Each row of a before or after table is a point. The points were changed in one or more steps. Then noise was added and the rows were shuffled. The steps act on how far a point lies along the listed directions, d1 being the first. Write out the steps. A step turns or swaps two directions, mirrors them in a line or flattens them onto one, adds a multiple of one to another, or multiplies one. Angles are multiples of 10 degrees, from the lower direction toward the higher: turns from -170 to 170, lines from 10 to 170 but not 90. Use the fewest steps. Two steps may share a direction if one is a turn and the other turns, adds or multiplies; they go together, in the order done. Otherwise the lowest direction goes first.
In the rows, zero is written as 128.

Directions:
(1): [ 87 110]
(2): [110 169]
Before, 12 rows:
[[ 78  93]
 [114 178]
 [ 69  92]
 [109 146]
 [108 154]
 [115 131]
 [ 88 111]
 [102 141]
 [140 155]
 [133 173]
 [ 76 108]
 [ 88 114]]
After, 12 rows:
[[146 107]
 [146 105]
 [143 125]
 [187 154]
 [133  77]
 [115  84]
 [113 100]
 [169 136]
 [168 138]
 [146 103]
 [192 153]
 [177 135]]
Steps: turn d1 and d2 by -170 degrees

Directions:
(1): [131  80 179 115 107 148]
(2): [ 72 122 124 144 157 169]
(3): [174 146 142 125 169 168]
Before:
[[110 115 124 139 113 105]
 [187  95 157 110  73 104]
 [153 145 146 134 170 159]
 [196 150 137 129 123 113]
 [171 146 136 131 131 112]
 [192 160 131 142 189 174]
 [119 100 120 126 111 101]
 [106 121 151 142 153 134]
 [176 105 145  98 106 138]
 [144 106 115 103  75  51]
 [132  87 172 104 114 142]]
After:
[[168 110 132 117 127 110]
 [ 75 122 130 147 152 154]
 [155 120 132 132 120 112]
 [137 149 129 148 173 152]
 [142 151 137 151 177 179]
 [103 114 152 139 121  99]
 [186  85 194 115 139 194]
 [226 137 140  97 149 130]
 [ 57 131  96 171 174 172]
 [142  88 163 107 133 191]
 [132  61 201  98 107 158]]
Steps: multiply d1 by 1.6; turn d2 and d3 by -90 degrees

Directions:
(1): [138 121 127 180 117 151 183 157 143 124  64 115]
(2): [ 91 152 130 166  82 115  90 186  97 139 136 144]
(3): [ 95 195 153 129 164 138 169 129 144 169 147 144]
Before (12 x 12):
[[182  89  98  68 179 131 137  57 135 119 156 115]
 [112 111 125 145  45  89   7 185  99 112 164 142]
 [ 73 180 146 164  98 136 121 181 123 144 120 125]
 [109 182 163 108 204 129 166 100 166 157 160 145]
 [152  96 116  82 157 102  98 116 108 124 128 150]
 [132 167 121  99 171 114 173 112 142 134 156 133]
 [100 177 156 162 111 138 173 153 153 169 131 136]
 [127 119 109 164 116 120 146 149 113 121 112 142]
 [124 120 104 125  92 119  86 130 111  96 115 132]
 [147 110 151  94 143 134 151  96 150 132 147 124]
 [111 131 135 147 138 130 148 159 117 135 120 134]
 [ 90 184 117 112 132 118 106 151 136 170 172 155]]
After:
[[122 106 122 147 126 126 131 159 111 122 117 128]
 [112 119 123 167  71 135 107 172 120 105  86 102]
 [166  94  88  95 130  99 119 111 119  91 141 119]
 [158 128 109  65 191 131 137  64 130 145 180 129]
 [133 137 130  85 184 115 133 114 127 147 129 160]
 [117 139 115 165 122 124 145 148 112 133 123 145]
 [143  79 118 158  56 120 109 152 126 111 109 113]
 [150  93  87 120 105 125  99 142 137 113 116 119]
 [174  49 111 107 127 106  78  97 128  78 127 116]
 [147 103 147  89 131 129 129 100 139 124 154 124]
 [103 190 165 169 129 137 147 165 164 161 122 138]
 [ 99 182 132 127 132 137 144 124 138 132 120 138]]
Steps: flatten d1 and d2 onto the line at 50 degrees; multiply d3 by -1

Directions:
(1): [128 158 139 142  84 141 128 128 151 118 137  77  96  91 135  93  99  47
  86 109]
(2): [136 167 141  66 147 132 121 141 134 109 180 111 100 157 163  84 137 130
 159 193]
(3): [109 112 141 148 140 106 133  86 157 136 156 112 161 196  88  76 152 135
  69 130]
(4): [113  75 125 106 144 126 163 141 182  79  92 119  64 145 166 141 150 144
  99 109]
(5): [166  90 158 114  94 145 140 102 153 155 142 164 152 121 167 165  96 122
  81 190]
(6): [ 84 154 145  69  93 150 125 146 144  78  96 141 181 120  84 152 162 111
 114 145]
Before:
[[111 221 133  93  78 171  96 166 111  85 148 127 184 110  60 103 141  75
  162 157]
 [ 98 164 104 121 115 130 112 171 126 101  79 125 116 110 107 143 134  91
  141  96]
 [ 92 136 111 109 183  97 125 140 108 106 135 130 150 195  87  99 176 198
  159 118]
 [ 59 134 172  87  71 165 123 123 161  82  93 126 199 144  63 132 173  98
   66 131]
 [129 149 131 122 101 167 114 126 126 150 132 138 118 112 136 133 118  97
  111 152]
 [165 138 140 103 119 130 116 153 116 154 146 155 150 119 151 159 128 154
  176 190]
 [142 149 135 102 110 160 107 159 147  96 158 123 104  95 161 132 101  98
  137 163]
 [153 159 138 111  88 126 116 146 137 128 154 141  98  90 149 131 106  94
  142 171]
 [126 176 149  80  86 143 112 145 117 140 123 145 166 103 116 155 123  93
  142 162]
 [138 157 141 108 101 138 108 141  89 151 136 149 168  92 107 164 129 125
  157 163]
 [115 216 156 106  73 155  77 113  71 157 165 132 208  87  69 112 117  84
  135 144]
 [ 84 177  74  88 192 110 112 151  48  93 100 145 153 165  57 120 210 190
  233  93]
 [135 168 138 106 101 136 117 104 172 105 134 104 146 138 145 109 115  90
   95 169]
 [130 166 152  64 115 148 128 137 110 119 131 155 184 105 143 160 136 131
  169 193]]
After, 14 rows:
[[ 91 113 128  96 135 116 147 143 160 102  85 134 118 152 118 146 169 141
  115 105]
 [ 77 118 129 129 131 118 159 131 159  83  80 109 127 122 110 130 166 117
  110  69]
 [112  66 140 104 105 148 156 125 195  72 107 163 151 178 105 146 165 146
   67 150]
 [136 121 126 100 105 139 124 149 142 126 102 165 130 122 155 176 114 113
  114 164]
 [102 106 137 104 132 120 150 151 158  85 105 106  84 140 127 132 169 126
  105 110]
 [114 136 105 137 150 108 114  99 137 123 103 146 185 167 102 147 150 168
  136 128]
 [108 117 113 123 152 146 126 131 128 134 108 150 113 156 121 143 158 154
  128 124]
 [116  87 109 148 133  96 140 135 144 116  96 164 108 133 105 158 155 168
  131 102]
 [108 117 119 158 127 107 142 156 158 105  92  88  95 128 109 122 159 124
  117  68]
 [117  83 110 158 148 135 122 140 139 104 100 160 142 122 108 174 136 167
  131  90]
 [ 87 164 166  67 109 162 102 133 114 107 136 139 196 154  92 120 166 132
  144 173]
 [ 83  76 157  61 148 127 150 105 187  75 126 132 105 199 132 115 189 173
   69 132]
 [148 121 156 113  31 160 159  89 187 111 123  93 105  83 157 115  91   9
    9 140]
 [134 155 156 140  71 132 127 111 147 142 156  93 153 118 112  89  86  63
   51 136]]
Steps: turn d1 and d5 by 160 degrees; turn d3 and d4 by -140 degrees; turn d2 and d3 by 150 degrees; multiply d6 by 0.7
